Each row is a point. Each copy is the shape, with its points in the same order, turned, moved and blurred by noise. Is it also mirrored, or only turned?

Shape:
[[ -3.7 -41.9]
 [  4.2   3.6]
 [  9.1  21.4]
 [ 19.1   6.1]
 [ -1.0  -0.2]
 [  3.0 -10.5]
 [-16.7 -21.8]
 [ 28.3   8.8]]
Copy 1 (8 x 2):
[[-18.2 -37.5]
 [  8.3   1.0]
 [ 22.5  14.4]
 [ 24.3  -4.5]
 [  2.2   2.1]
 [  1.8 -10.4]
 [-20.8 -12.9]
 [ 36.1  -6.3]]
Copy 1 is: only turned
Copy 2:
[[ 33.4  27.6]
 [ -4.3   0.1]
 [-21.2  -8.4]
 [-16.1   9.5]
 [  0.6  -0.3]
 [  4.5   9.1]
 [ 27.5   2.6]
 [-26.1  13.8]]
Copy 2 is: only turned
Copy 3 (8 x 2):
[[ 16.6  41.0]
 [ -3.7  -2.3]
 [ -9.1 -18.7]
 [  7.4 -11.9]
 [ -6.2   5.5]
 [  1.8  10.5]
 [ -8.1  29.2]
 [ 15.2 -21.4]]
Copy 3 is: mirrored
Copy 4:
[[-30.3 -32.4]
 [  8.9  -2.0]
 [ 26.3   5.7]
 [ 22.8 -12.1]
 [  1.6  -3.1]
 [  0.5 -12.5]
 [-21.5  -6.6]
 [ 29.5 -16.9]]
Copy 4 is: only turned

Shape:
[[-16.2   5.4 -21.1]
 [ -9.9  25.6   3.1]
 [-10.7  34.8 -15.4]
 [  7.4  -3.2   7.2]
 [ 26.6  -9.0   5.3]
 [ 12.8  -6.7   2.1]]
Copy 1, 6 rows:
[[ 20.8   3.0  20.6]
 [ 13.9 -20.8  38.9]
 [ 34.6 -17.0  38.3]
 [ -7.0 -18.5  12.2]
 [ -8.4 -28.4  -3.6]
 [ -5.5 -16.8   6.6]]
Copy 1 is: only turned
Copy 2 (6 x 3):
[[ -0.6  26.2  -8.0]
 [ 25.6   9.6  -6.4]
 [ 24.3  18.4 -24.6]
 [ -1.3  -9.1   6.4]
 [-13.3 -24.2  -1.3]
 [ -8.5 -10.7   1.1]]
Copy 2 is: only turned

Shape:
[[-10.0   4.5  36.8  34.0]
 [ 31.0   3.0  21.6  -6.9]
 [ -2.5   3.3  -2.5  14.8]
 [ 15.5  -3.9  10.8  13.6]
 [  7.2 -14.7 -31.5  -0.5]
 [ 22.3 -17.6  10.4   1.6]
 [-19.2  18.0  17.7 -13.5]
 [ -6.2  18.2   1.7 -15.6]
 [ -6.2  25.5 -13.2  11.3]]
Copy 1 (9 x 4):
[[-19.2 -12.5  12.0 -43.9]
 [ 37.9  -7.1  -8.8 -23.6]
 [ -4.2   6.6  -2.1  -7.3]
 [  9.6   8.3  -7.7 -26.5]
 [  6.0  25.8 -25.7  12.3]
 [ 19.6   8.0 -24.0 -23.9]
 [  2.6 -32.1   2.9  -0.7]
 [ 11.3 -18.4  -1.0   9.3]
 [ -3.8   3.1  14.9  10.9]]
Copy 1 is: mirrored
Copy 2:
[[ 13.1 -12.1 -14.9  45.3]
 [-26.1  18.2 -17.5  11.0]
 [  7.5  -8.3  -6.6   5.0]
 [ -7.6  -2.3 -22.5   9.8]
 [ -6.4 -17.1  -9.0 -35.3]
 [-23.6  -4.5 -24.7   3.0]
 [ -8.4   0.3  24.7  20.0]
 [-10.8   7.2  19.3   3.5]
 [ 19.2   6.0  10.0  -7.5]]
Copy 2 is: mirrored
Copy 3 (9 x 4):
[[-14.5  50.5  16.3  19.5]
 [-15.3  19.4  10.2 -32.6]
 [ -3.5  10.6  11.8  13.7]
 [ -5.8  19.6  22.5 -10.2]
 [ 16.2 -20.1  15.3  -2.9]
 [  6.0  16.8  21.1 -20.8]
 [-12.5  19.3 -26.6   5.8]
 [-12.1   2.1 -19.4   0.0]
 [-21.1  -6.6   4.2  20.7]]
Copy 3 is: mirrored
Copy 4:
[[ 28.4  15.2  35.3 -32.9]
 [-10.2  -6.9  -4.0 -37.2]
 [ 13.7  -1.5  11.9  -1.0]
 [  8.0   5.7   0.3 -21.9]
 [ -0.8   4.3 -14.6  21.8]
 [ -7.4  14.9  -9.0 -23.8]
 [ -8.8 -12.6  39.5  -8.3]
 [-13.0 -20.4  21.2  -2.4]
 [ 19.4 -20.7  16.9   6.8]]
Copy 4 is: mirrored
